Each row of a before or after table is a point. The points were changed in one or more steps. Then noise was added and the rows were shuffled. The steps act on columns, c1 being the first. Name the steps. A step turns or swaps two columns, mirrors them in a line or flattens them onto one, adds a multiple of one to another, or multiplies or shifts one. Angles are multiples of 10 degrees, from the lower column toward the higher: turns from -170 to 170, lines from 10 to 170 but not 90. Use the fewest steps. Two steps may share a column if one is a turn and the other turns, adds or multiplies; they go together, in the order done. Otherwise the lowest column goes first.

Before (12 x 3):
[[ 0.5 -4.6 -2.7]
 [ 2.5 -2.9 -0.6]
 [ 0.2 -3.5 -1.5]
 [ 1.8  0.4 -0.4]
 [ 0.6  1.6  0.7]
 [-2.0  1.1  3.1]
 [-1.8 -3.5 -1.6]
 [ 2.0 -0.8  2.8]
 [ 0.3  0.5 -2.8]
 [ 1.5  0.6 -2.0]
 [ 3.2  0.3  2.2]
 [ 3.6 -2.5  3.1]]
After (12 x 3):
[[ -1.7   0.8  -3.5]
 [ -2.4  -7.3  -0.8]
 [  3.3   2.8  -1.7]
 [ -1.7   0.9  -0.6]
 [ -0.9  -8.7   1.0]
 [ -1.5  -6.3  -4.4]
 [ -2.3   1.5   1.0]
 [ -0.4  -2.0  -3.3]
 [ -1.8   1.3   2.4]
 [  0.8  -8.7   2.4]
 [ -0.2   3.9  -0.9]
 [ -1.8 -11.5   2.0]]
Steps: turn c1 and c3 by -150 degrees; multiply c2 by 2.5

Before:
[[-6.5  0.0 -2.0 -0.7]
 [-1.2  1.5  0.3  1.3]
 [ 0.9 -0.9  0.3 -0.6]
 [ 0.2  0.1 -2.9 -0.7]
 [ 2.9  2.2  0.2  4.5]
 [ 0.5  1.7 -3.0 -2.1]
 [-0.8 -4.5 -0.7  0.6]
 [-3.1 -4.0 -1.0  2.4]
 [ 0.4 -1.4 -3.4  2.3]
 [ 0.8 -0.5 -0.2 -0.3]]
After (10 x 4):
[[  0.2  -4.4  -1.1  -4.0]
 [ -0.9 -13.5  -0.1  -1.0]
 [  0.2   0.5  -2.4  -1.1]
 [  0.9  -2.8  -0.1   0.4]
 [  0.5   5.0  -3.8  -0.3]
 [  0.7  -1.6  -0.5   0.1]
 [ -6.4  -0.1  -2.2  -0.7]
 [ -1.1   4.8   1.0  -0.7]
 [  2.8   6.6   3.1  -3.2]
 [ -3.1 -12.1   0.8  -2.5]]
Steps: multiply c2 by 3; mirror c3 and c4 in the line at 20 degrees

Before, 13 rows:
[[ -0.3   0.0  -5.1  -1.5   4.3   2.9   1.2  -0.9]
 [  1.3   4.3  -1.6  -7.1   4.5  -1.7 -11.7  -2.0]
 [ -1.5  -3.1   1.9   1.3   3.4   3.2  -7.7  -1.5]
 [ -1.4  -1.5   2.7  -2.4   2.1   3.1   2.8   0.9]
 [ -2.1  -2.1   3.1   1.0   2.7   1.7   3.5   4.0]
 [  2.9  -3.2   2.7   0.4   2.5   3.0   2.5  -0.3]
 [  2.4   1.5   1.8   2.7  -0.5  -2.0  -6.8  -2.0]
 [ -1.9  -2.8  -0.5  -2.1   3.8  -0.1   1.8   2.3]
 [ -2.5  -2.5   3.0   1.2   3.1   1.9   1.0  -1.2]
 [ -1.7  -0.3   1.9   3.4   4.8   2.3   2.7  -1.6]
 [ -1.0   2.8   2.7  -2.0  -1.3   4.0   2.1  -2.2]
 [ -0.7  -3.2  -5.4   1.4  -2.4  -2.6   1.9   0.9]
 [ -0.9  -0.1   0.4  -1.4   0.8   2.8   0.7  13.4]]
After:
[[ 3.1 -0.6  0.4 -1.5 -3.7 -3.7 -1.1 -0.5]
 [ 2.7  1.2 -1.5  2.5 -1.4  4.4  5.7 -2.0]
 [-1.4 -1.1  0.3 -2.4 -3.6 -3.7 -1.8  1.0]
 [-1.2  1.3  2.4  2.3 -4.2 -2.9 -1.6 -1.6]
 [-1.8 -0.2  1.6 -0.9 -3.2 -0.7  8.2 -1.3]
 [-0.6 -0.5  0.4 -1.0 -0.8 -2.8  0.0 12.9]
 [-1.9 -1.5  3.4 -2.6 -2.0 -0.5 -1.5  2.5]
 [-0.8 -0.2 -2.7 -0.1 -1.3 -4.3 -0.7 -2.1]
 [-2.3  0.1  0.4  0.2 -4.0 -3.0 -3.1  4.0]
 [ 1.3 -2.3  4.6 -3.4 -1.6  5.6 10.8 -2.0]
 [ 0.0 -0.8  6.9 -1.3  1.7 -3.0 -0.3 -0.8]
 [-2.5  0.0  0.1  0.0 -4.2 -1.7 -0.2 -1.5]
 [-0.6 -0.4  1.1 -0.2  5.9  1.4 -2.4  0.5]]
Steps: flatten c2 and c4 onto the line at 60 degrees; turn c3 and c5 by -130 degrees; turn c6 and c7 by 160 degrees

Before, 10 rows:
[[-1.8  0.4 -3.5 -0.6  1.1  3.8 -4.8 -1.4  0.8  1.2  0.4]
 [ 2.5  2.8 -4.5 -2.2  1.3  0.7 -3.6 -1.8 -1.6 -2.2 -0.6]
 [ 1.7  1.7  1.0  3.4  0.9  2.6  0.8 -4.0  3.9 -1.7 -2.9]
 [-0.3  0.6 -2.4  5.5  0.9  1.3  2.6 -2.6 -0.5  0.1 -3.5]
 [ 4.6 -2.7  3.3 -2.5  0.7 -2.7  1.4  3.3  1.6  1.2  6.3]
 [-1.0  1.6 -3.9 -0.1  2.1  1.0 -2.7  1.9  2.3 -3.2 -0.5]
 [-0.5 -1.0 -1.1 -1.6  3.6  0.3 -2.7 -1.3  0.2 -1.1 -3.3]
 [ 0.3  1.7  4.8 -3.6 -1.3 -4.0  3.6  0.5  1.5 -0.2  4.0]
 [ 2.4  0.9  4.2  0.4  2.6 -6.4  1.0  0.1  1.6  1.3  6.8]
 [ 1.4  2.0 -3.6 -2.0  0.6 -1.0 -3.2  0.5  2.6  1.9 -2.2]]
After (10 x 11):
[[  0.5   0.5  -3.1  -0.7   1.0  11.3  -4.0  -1.5   0.6  -4.0   0.3]
 [ -0.8   1.9   4.5  -3.5  -1.3 -12.0   3.4   0.7   1.0  -5.3   4.0]
 [  0.7   2.8  -4.6  -2.1   1.2   2.2  -2.7  -1.8  -1.0  -7.3  -0.6]
 [ -0.6   0.9   3.8   0.4   2.5 -19.2   1.0   0.2   1.3  -3.9   6.7]
 [  0.7   2.1  -4.0  -1.9   0.5  -3.0  -3.4   0.5   1.8  -3.1  -2.1]
 [  0.7   1.5  -3.6  -0.2   2.2   2.9  -3.7   1.9   1.5  -8.2  -0.5]
 [  0.2  -0.9  -1.0  -1.6   3.6   1.0  -2.1  -1.2   0.0  -6.2  -3.2]
 [ -0.4  -2.7   2.5  -2.4   0.8  -8.2  -0.2   3.4   1.1  -3.7   6.3]
 [ -0.1   1.7   0.7   3.5   0.8   7.7   2.9  -3.9   2.7  -6.6  -3.0]
 [  0.4   0.5  -2.4   5.6   0.9   3.9   3.9  -2.6  -0.4  -4.9  -3.3]]
Steps: flatten c1 and c3 onto the line at 100 degrees; multiply c6 by 3; add -0.5 times c8 to c7; multiply c9 by 0.7; shift c10 by -5.0
